Each row of a before or after table is a point. One or more steps were done to the points. Then noise was added and the rows were shuffled. The steps act on columns, c1 being the first. Write out the steps. A step turns or swaps two columns, mirrors them in a line or flattens them onto one, adds a multiple of one to another, or multiplies or shifts one. Angles are multiples of 10 degrees, from the lower column toward the higher: turns from -170 to 170, lines from 10 to 170 but not 90. Use the fewest steps. Two steps may share a column if one is a turn and the other turns, adds or multiplies; they go together, in the order done. Otherwise the lowest column goes first.

Before:
[[ -3 -14  18]
 [  1 -20  39]
 [ 21  32  -2]
 [-15 -25   4]
 [-20  14 -14]
 [-29  31  22]
 [ 12  -1  50]
 [-26  13  51]
 [ 36  36   1]
 [ 38  15  36]
 [-21 -10   5]
 [ 27 -24  -3]
 [ 10  31  14]]
After (13 x 3):
[[ 38  37  74]
 [ 14  -1  99]
 [ 21  83  -4]
 [  2 -51  75]
 [ 36  91   1]
 [ 29 -59  -6]
 [-19  34 -29]
 [ 10  78  26]
 [ -2 -36  35]
 [-30  78  45]
 [-20 -24  10]
 [-15 -63   9]
 [-26  34 101]]
Steps: multiply c2 by 2.5; multiply c3 by 2

Before (14 x 4):
[[ -1   8  39  33]
 [ -7  60  52 -42]
 [-48 -51  -8  58]
 [-57  19  13 -31]
 [-31  19  14  37]
 [ 42  60 -10  -4]
 [-43  -8  57  17]
 [ 16  53  41  16]
 [ -7 -56 -14 -38]
 [  9   1 -13  10]
 [-15 -46 -25 -61]
 [-65  23  56 -50]
 [ 32 -16  63  38]
 [ 31  46 -55   6]]
After (14 x 4):
[[-51  76  -8 -12]
 [-68 -54  59  -2]
 [-14 -30 -22 -73]
 [ -9 -68  56  31]
 [ 34  42  60   5]
 [ 41 -31  -5  50]
 [-37  21  53   1]
 [-55 -37  10   3]
 [ 28 -21 -56  40]
 [ -3  28  42  25]
 [ 18 -13  45  58]
 [ 11   3 -13   8]
 [-30  22  14  38]
 [ -7 -11 -12 -68]]
Steps: mirror c2 and c4 in the line at 60 degrees

Before, 13 rows:
[[   5   21   59   13   46  -10]
 [   1   -3  -66   20    2    5]
 [  44   29  -45   17   27   20]
 [ -19   13  -67   29   49   13]
 [  45  -13  -58  -67   53  -51]
 [ -13   17  -69    8  -94    9]
 [  26  -59  -52   26   45    1]
 [ -18  -25  -71   28   38  -19]
 [  -6   17  -16   18   19    5]
 [ -14  -25  -50   -9   33   29]
 [  -3   26  -31   17  -85   10]
 [  -5 -118  -41    4    2   15]
 [  18   15   30   22   18   20]]
After, 13 rows:
[[ -31   13   84   21  -22   14]
 [  33   29   50   16  -17   20]
 [   9   16    8  -36   18   20]
 [  15  -60   70   14  -16   -1]
 [  34  -13   42   89   32  -50]
 [  -5   22   11  -47   59   -9]
 [ -12   25  -43    6  -83   11]
 [  -8   -3   43   27  -48    5]
 [ -23   16  -35   37 -105    8]
 [ -28  -26   76   24  -31  -19]
 [ -23  -25   48   39   -3   29]
 [ -15 -119   24   23  -24   15]
 [ -17   17   30   -2   -7    6]]
Steps: shift c1 by -10; turn c3 and c4 by -140 degrees; turn c3 and c5 by -50 degrees

Before:
[[-28 -25   0 -23   9 -17 -23 -24]
 [ 80 -27  28  14   5  14 -20  10]
 [ -9 -14  50 -39 -44 -55 -49 -82]
 [ 12 -19  14   5 -14 -44 -33  -2]
 [-32 121   8 -62 -17  14 -22 -11]
 [  3 -14  20  11  27  21 -52 -20]
 [ -1 -28   1 -24 -18  15 -26  -3]
 [-33  19  25 -43  27  16  23 -16]
 [ 72  14  10   1  10  20 -52  11]
 [  2 -33  13  11  21 -27 -52  11]
 [-38 -20 103 -45  33  15 -56 -11]
 [-33  10  27   3  29  -9  13 -24]
 [-28  13  18   7 -24  20 -47  12]]
After (13 x 8):
[[  16   45  109  -71   -3   15   66   -6]
 [  -9   11   32   19    7   23   60   -7]
 [ -18   18    9  -32   29   17   12   -1]
 [ -76  -32   31   21    7   13   19    5]
 [ -21    7  -12   10   28  -42   21    3]
 [ -22   24    1   15   11  -24   55    5]
 [  40    6   32  -71  -32   13   -5   -9]
 [ -44  -55   18    2   18   16   48    5]
 [ 104  -74   14 -103   26   20    5   -5]
 [  -5   15   26  -59   56  -56   20  -31]
 [   3   34   -8  -41    5  -16   24  -13]
 [  29    5   31    6   46   19   28    4]
 [  37   12   25    4  -33   -7    0  -11]]
Steps: turn c1 and c2 by -140 degrees; add 0.5 times c6 to c3; multiply c4 by 1.6; turn c5 and c7 by 150 degrees; multiply c8 by 0.4

Before:
[[-13  52   1 -11 -40  21  -9 -19 -22]
 [ 41 -58  45  25  -3   3 -19   9 -32]
 [-23  13 -46 -44 -12  27 -70  12 -51]
 [ 51 -49  27  51  51  22  26  23 -71]
 [ 23  38 -22 -73 -47  45 -15 -36 -30]
 [-33 -40  24 -20  43 -15  23  30 -42]
 [ 43 -11 -15  15  46 -41  42 -14 -24]
 [ 16  40   4 -18   1  47   4 -67  34]]
After (8 x 9):
[[ 29  43   8  10   3  95   8 -65 -25]
 [-32 -16  23 -41  45 -30  23  34  47]
 [-39  78 -20 -28 -46  91 -12 -37  -8]
 [-38  40 -44 -27 -12  58 -72  15  35]
 [-36 -18 -16   5  52 -79  42 -18 -31]
 [-76 -74  23  11  54  42  31  28 -22]
 [-46 -59  46 -20   4   7 -14   7 -26]
 [-16  48   5  27 -38  34  -8 -21  20]]
Steps: turn c1 and c9 by -110 degrees; turn c2 and c4 by 40 degrees; multiply c6 by 2

Before, 9 rows:
[[-41 -20 -60   6 -36  29 -12  36  -1 -17  50]
 [ 31  33  -8 -17 -67 -27  19 -31 -61  -1   4]
 [ 33 -10 -27   3 -60 -34 -54  37 -24 -45   8]
 [ -7  13  13 -68 -27 -42  41 -61 -22  15 -75]
 [-16 -58   8  45  15  62  22   9  49  -7  33]
 [-35 -27   5  15 -20 109 -18  72  13   9  38]
 [-17 -32  42 -29  38 -15  28 -40  27  82   5]
 [-17  -9  45 -24 -21 -32  72 -27  60  74 -23]
 [-35 -59  -7  50  -9  40   9  24   9  51  -2]]
After, 9 rows:
[[  12   -5   26  -20  -20   13   74  -56   58   17  -23]
 [  20  -37  -17   -8  -33  -20  -18   36    1  -89   47]
 [  34  -12   21    9   35   -2   48  -50   28   23   11]
 [ -12  -11    6   31  -24   -1   78  -41  -28  -52  -76]
 [  35  -27    0  -38  -11  -93  -60   63   11  -51   37]
 [  67  -10    5  -72   16  -28  -31  -13   45  -70   31]
 [ -40   27   -6   13  -68   10   31   -8  -60  -64    1]
 [  65  -26   -7  -45   -8  -10  -28   21   10   -5   -7]
 [   1   41   -6   45  -55   35  -32   44  -16 -109   10]]
Steps: turn c1 and c2 by 100 degrees; multiply c3 by 0.4; turn c4 and c6 by 150 degrees; turn c4 and c7 by 40 degrees; add -0.5 times c9 to c8; shift c10 by -60

Before:
[[ 21  -9  35  -4  -8   2  24  14 -22  22  38  -7]
 [ 12 -15  -8  23 -15   9   4  -9  18 -34  13   8]
 [ 14 -10 -14  14  -3  11   2 -25  11  -4  30 -25]
 [ 32 -14 -21  -6 -10  -6  -8 -31   8  -7  19   5]
 [ 28   6  -1  -7 -23 -11  11 -43  14 -12  27 -21]
 [ 11  10  14  25  24  19 -15   0   2 -26 -10  15]
 [-17  -5  21 -24  16  -3   5 -13 -27  -6  -2  19]
 [  8   2   1  25   4  -1   0 -27  12  -9  26  15]
 [-10  34  -8   3  24   5  -3   6  10  -9   0  17]
 [-15  39  -6  18   8  40  -9 -10   3 -15 -15  31]]
After:
[[-17  -4 -12  -5 -21 -27  -9 -35   7  41  -4   5]
 [-20  61   9  -5 -21 -20  10 -37  15  57  -3 -22]
 [ 43 120  -8  17   4   0  -9   4   4 -10  20  31]
 [  4   1  10 -23  25  19   4 -13 -27   3   6  20]
 [  4 -32   2  24 -15 -14   3 -13  18  55  23   7]
 [  7  89 -19   4  18   8  -4  18   9   8   9  17]
 [ -5  34  -3  25   4  -9   1 -27  13  54  -7  14]
 [ -5 -40  31  -2  11 -20  24  10 -21  43 -36  -7]
 [  6  -2 -12  14  -7 -17   2 -29  12  57 -12 -24]
 [ 13  27   0  24  28 -15 -15   2   4   8  27  14]]
Steps: turn c1 and c6 by -110 degrees; turn c2 and c8 by 20 degrees; multiply c2 by 3; turn c3 and c5 by 30 degrees; turn c10 and c11 by -120 degrees; multiply c10 by 2
